Rows are points. The window is the flat piece filled in between its corners: a triangle in 3 columns, a solid with four corners in 4, and so on. A path goes straight from each point to the next, and from the last back to the first. List the points from which the path goes on through the window.

Window, 3 rows:
[[ 0.50  0.07  0.50]
 [-0.16  0.13 -0.16]
 [-0.46 -0.28 -0.39]]
Path:
(1): [-0.31  0.17  0.20]
(2): [ 0.09  0.07 -0.24]
(3): [-0.32 -0.29 -0.68]
(4): [-0.59  0.17 -0.10]
(5): [-0.14  0.29  0.45]
(6): [ 0.57  0.20 -0.14]
(7): [-0.08 -0.15 -0.65]
(8): [-0.48  0.08 -0.18]
Through the window after points: 1

Window, 4 rows:
[[ 0.00 -0.17  0.38 -0.21]
 [-0.41 -0.01 -0.07 -0.32]
 [-0.31  0.24  0.21 -0.35]
 [ 0.69 -0.02 -0.42 -0.03]]
Path:
(1): [-0.15 -0.02  0.30  0.00]
(2): [ 0.01 -0.19  0.09 -0.64]
(3): [-0.36 -0.11  0.08 -0.68]
(4): [-0.34  0.03 -0.10 -0.16]
(5): [-0.60  0.16 -0.02  0.02]
(6): [-0.20  0.16  0.55 -0.76]
(7): [ 0.58 -0.16 -0.39 -0.51]
(8): [ 0.54  0.13 -0.28  0.42]
(9): [-0.01 -0.30  0.42  0.15]
(10): [ 0.21 -0.01 -0.05 -0.66]
(11): [-0.13  0.03  0.25 -0.81]
(12): [-0.26  0.25  0.13  0.04]
Through the window after points: 1, 3, 7, 11

Window:
[[-0.01  0.01  0.17  0.55  0.68 -0.78]
 [ 0.27  0.20  0.46 -0.10 -0.24 -0.51]
 [ 0.11  0.85  0.14 -0.06 -0.29 -0.29]
 [ 0.54 -0.28 -0.11  0.57  0.61  0.26]
 [ 0.25  0.07 -0.35 -0.15 -0.22  0.06]
 [ 0.66 -0.09  0.03 -0.26  0.43  0.23]]
Path:
(1): [ 0.07  0.16  0.22 -0.03  0.52  0.36]
(2): [ 0.06 -0.18  0.14  0.08 -0.01  0.16]
(3): [ 0.58  0.12 -0.46  0.08  0.17 -0.01]
(4): [ 1.02  0.29  0.49  0.01 -0.39 -0.40]
(5): [-0.03  0.17  0.31 -0.09 -0.06 -0.43]
(6): [-0.05  0.17  0.54  0.04  0.21 -0.06]
(7): [ 0.51  0.20  0.23  0.08  0.02 -0.60]
(8): [ 0.65 -0.08 -0.23  0.12  0.22 -0.23]
(9): [ 0.08  0.07  0.22  0.08  0.47 -0.16]
(10): [ 0.12  0.01  0.26 -0.09  0.49  0.03]
(11): [ 0.45  0.01 -0.04  0.37  0.43 -0.58]
(12): [ 0.77 -0.15 -0.09  0.12  0.09 -0.02]
(13): [ 0.18 -0.20  0.09 -0.02  0.64  0.06]
(14): [ 0.19  0.05  0.37  0.27  0.48 -0.01]
(15): [ 0.65  0.00 -0.16  0.30  0.20 -0.54]
(16): [ 0.66 -0.07 -0.29  0.15  0.26 -0.31]
Through the window after points: 2, 4, 8, 10

Window, 8 rows:
[[ 0.34 -0.49  0.22  0.28 -0.45 -0.30 -0.31  0.04]
 [-0.36  0.64 -0.32 -0.03  0.31  0.69  0.36  0.22]
 [-0.11  0.41 -0.28  1.14 -0.44  0.00  0.46 -0.12]
 [-0.23  0.48 -0.55  0.55 -0.15 -0.04  0.32  0.54]
 [ 0.34 -0.66  0.22  0.49  0.07 -0.88 -0.32 -0.27]
 [ 0.31  0.87 -0.40  0.05  0.16  0.33 -0.07  0.23]
 [ 0.11  0.33  0.11 -0.52  0.01 -0.18  0.42  0.03]
 [-0.26  0.24  0.90 -0.51  0.06 -0.52 -0.15  0.04]]
Path:
(1): [0.18 0.19 0.37 0.07 0.23 0.11 0.45 0.22]
(2): [-0.43  0.29 -0.48 -0.12 -0.12 -0.46 -0.60  0.11]
(3): [-0.14  0.43 -0.30 -0.21 -0.13 -0.23 -0.05  0.13]
(4): [0.38 0.46 0.09 0.21 0.46 0.53 0.36 0.61]
(5): [ 0.18 -0.01  0.14  0.41 -0.16 -0.10  0.33  0.27]
(6): [-0.40  0.20 -0.31  0.17 -0.35 -0.16 -0.36 -0.30]
(7): [-0.06  0.12 -0.33 -0.26 -0.35 -0.22 -0.04 -0.04]
(8): [ 0.19  0.34  0.35 -0.18  0.30  0.00  0.31  0.26]
(9): [0.01 0.35 0.33 0.49 0.32 0.31 0.63 0.62]
(10): [-0.19  0.41 -0.36 -0.30  0.04  0.16  0.05 -0.14]
(11): [-0.18  0.05 -0.10  0.08 -0.27 -0.36 -0.11 -0.09]
(12): [ 0.16 -0.20  0.22  0.56  0.12 -0.27  0.37  0.36]
(13): [ 0.28 -0.04  0.24  0.60  0.00 -0.21  0.10  0.23]
(14): [ 0.01  0.19 -0.29  0.08 -0.20 -0.49 -0.16 -0.06]
(15): [-0.19  0.02 -0.29 -0.07 -0.38 -0.47 -0.44  0.01]
(16): [ 0.40 -0.08  0.18  0.51 -0.20  0.03  0.12  0.18]
Through the window after points: 9, 15

Window, 9 rows:
[[-0.21 -0.18 -0.12  0.19  0.15 -0.13  0.21  0.02  0.14]
 [ 0.73 -0.31  0.12 -0.08  0.58 -0.36 -0.93  0.02  0.16]
 [ 0.05 -0.31  0.27 -0.09 -0.16  0.22  0.34 -0.41 -0.14]
 [ 0.13 -0.36 -0.41 -0.06  0.26  0.12 -0.65 -0.02 -0.24]
 [-0.07 -0.37  0.03 -0.35  0.68  0.25 -0.29  0.08  0.06]
 [ 0.47  0.62  0.67  0.48 -0.70  0.69  0.03 -0.14  0.60]
 [-0.58 -0.17  0.45 -0.08 -0.29  0.05 -0.01 -0.08 -0.08]
 [-0.32  0.36  0.52  0.62 -0.42  0.55  0.21 -0.85  0.43]
 [-0.16  0.18 -0.19 -0.37  0.40 -0.16 -0.15 -0.27 -0.26]]
Path:
(1): [-0.15  0.16  0.33  0.43  0.21  0.16 -0.33  0.30 -0.22]
(2): [-0.15 -0.18  0.09 -0.34  0.01  0.03 -0.23 -0.35  0.30]
(3): [ 0.01 -0.23  0.08 -0.19  0.15  0.03 -0.05 -0.13  0.31]
(4): [ 0.06 -0.08  0.22  0.10  0.28  0.15 -0.35 -0.08 -0.27]
(5): [ 0.23  0.39  0.55  0.68 -0.38  0.50 -0.02  0.06 -0.16]
(6): [ 0.34  0.18  0.19 -0.28 -0.30  0.40 -0.19 -0.44  1.05]
(7): [-0.11 -0.13  0.06 -0.36 -0.26  0.04  0.19 -0.35  0.48]
(8): [-0.02  0.17  0.40  0.28  0.13  0.22 -0.08 -0.31 -0.08]
(9): [-0.12  0.34  0.64  0.43 -0.06  0.19 -0.04  0.04 -0.09]
(10): [-0.13 -0.03  0.11 -0.06 -0.05  0.26  0.07 -0.64  0.38]
(11): [ 0.08 -0.13  0.18  0.02 -0.48  0.22 -0.28 -0.31  0.59]
(12): [ 0.13 -0.08  0.36  0.24  0.45  0.32  0.22  0.05 -0.63]
(13): [ 0.11 -0.14  0.21  0.06  0.38 -0.01 -0.17  0.18 -0.13]
(14): [-0.41  0.17 -0.11 -0.45  0.04  0.42 -0.64 -0.77  0.72]
(15): [-0.16  0.12  0.26  0.26 -0.26  0.35 -0.04 -0.60  0.45]
(16): [-0.09  0.46  0.66  0.77 -0.15  0.46  0.40 -0.22 -0.23]
Through the window after points: 3, 5, 15

Window:
[[-0.32  0.03  0.74  0.26  0.36  0.51 -0.20 -0.30  0.64  0.16  0.02]
 [-0.53  0.34  0.51 -0.29  0.22  0.49  0.44  0.10  0.51  0.06 -0.38]
 [-0.01 -0.02 -0.34  0.07 -0.68 -0.48  0.35 -0.10  0.38 -0.48 -0.56]
 [-0.35 -0.13  0.20  0.34  0.17  0.20  0.63  0.01 -0.28 -0.29 -0.29]
 [ 0.23  0.25 -0.01 -0.22 -0.09 -0.20 -0.45 -0.31 -0.34  0.48  0.46]
 [ 0.17  0.11  0.34 -0.79  0.45  0.21 -0.14 -0.04  0.54 -0.79 -0.55]
 [-0.35 -0.59  0.06 -0.17  0.61  0.18  0.12  0.02 -0.33  0.41 -0.21]
 [-0.36 -0.24  0.10 -0.19 -0.77 -0.86  0.34 -0.56  0.17 -0.56 -0.03]
 [-0.66 -0.10 -0.23 -0.03 -0.27 -0.31 -0.22 -1.06  0.08 -0.36  0.12]
 [ 0.09  0.43 -0.19 -0.12 -0.02 -0.59  0.20  0.35  0.40 -0.04  0.31]
 [-0.40 -0.10  0.09 -0.19  0.23 -0.08 -0.13  0.61 -0.40 -0.01 -0.28]]
Path:
(1): [-0.09 -0.55  0.20 -0.10  0.15  0.71  0.19 -0.08  0.04  0.10  0.21]
(2): [-0.47  0.26  0.27 -0.08 -0.10 -0.42  0.03 -0.36  0.27 -0.31 -0.43]
(3): [-0.01  0.39  0.13 -0.29  0.39 -0.67 -0.06 -0.24 -0.32 -0.12 -0.48]
(4): [-0.53 -0.41  0.06 -0.08 -0.28  0.32  0.05  0.32  0.14 -0.09  0.10]
(5): [-0.38 -0.27 -0.40 -0.18 -0.63  0.26  0.01  0.20 -0.09 -0.57 -0.05]
(6): [ 0.00  0.09  0.13  0.05  0.12 -0.65  0.30 -0.39  0.40  0.03 -0.54]
(7): [-0.39  0.16  0.40  0.20  0.11 -0.54  0.15  0.07  0.10  0.12 -0.24]
(8): [ 0.08 -0.11 -0.06 -0.13 -0.09  0.78  0.05 -0.33  0.61 -0.42  0.06]
(9): [-0.15 -0.11 -0.18 -0.05 -0.23 -0.11  0.03 -0.15  0.23 -0.19  0.20]
(10): [-0.08  0.18  0.41 -0.13  0.17 -0.67 -0.10 -0.44 -0.16 -0.15 -0.40]
(11): [-0.30  0.55  0.19 -0.01  0.56 -0.12  0.12  0.19  0.00  0.16 -0.97]
(12): [-0.26 -0.41  0.08 -0.17 -0.26 -0.02  0.32 -0.21  0.38 -0.63 -0.01]
(13): [-0.22 -0.11  0.23 -0.05 -0.23  0.58 -0.06  0.42  0.00  0.02  0.29]
(14): [-0.18  0.32  0.30 -0.04  0.67 -0.24 -0.04 -0.62  0.37  0.10 -0.40]
(15): [-0.10 -0.16  0.09 -0.14  0.21 -0.31  0.10 -0.25 -0.35  0.19 -0.28]
(16): [-0.55 -0.41  0.05 -0.13 -0.06  0.35  0.10  0.08  0.38 -0.15  0.29]
Through the window after points: 3, 5, 7, 15
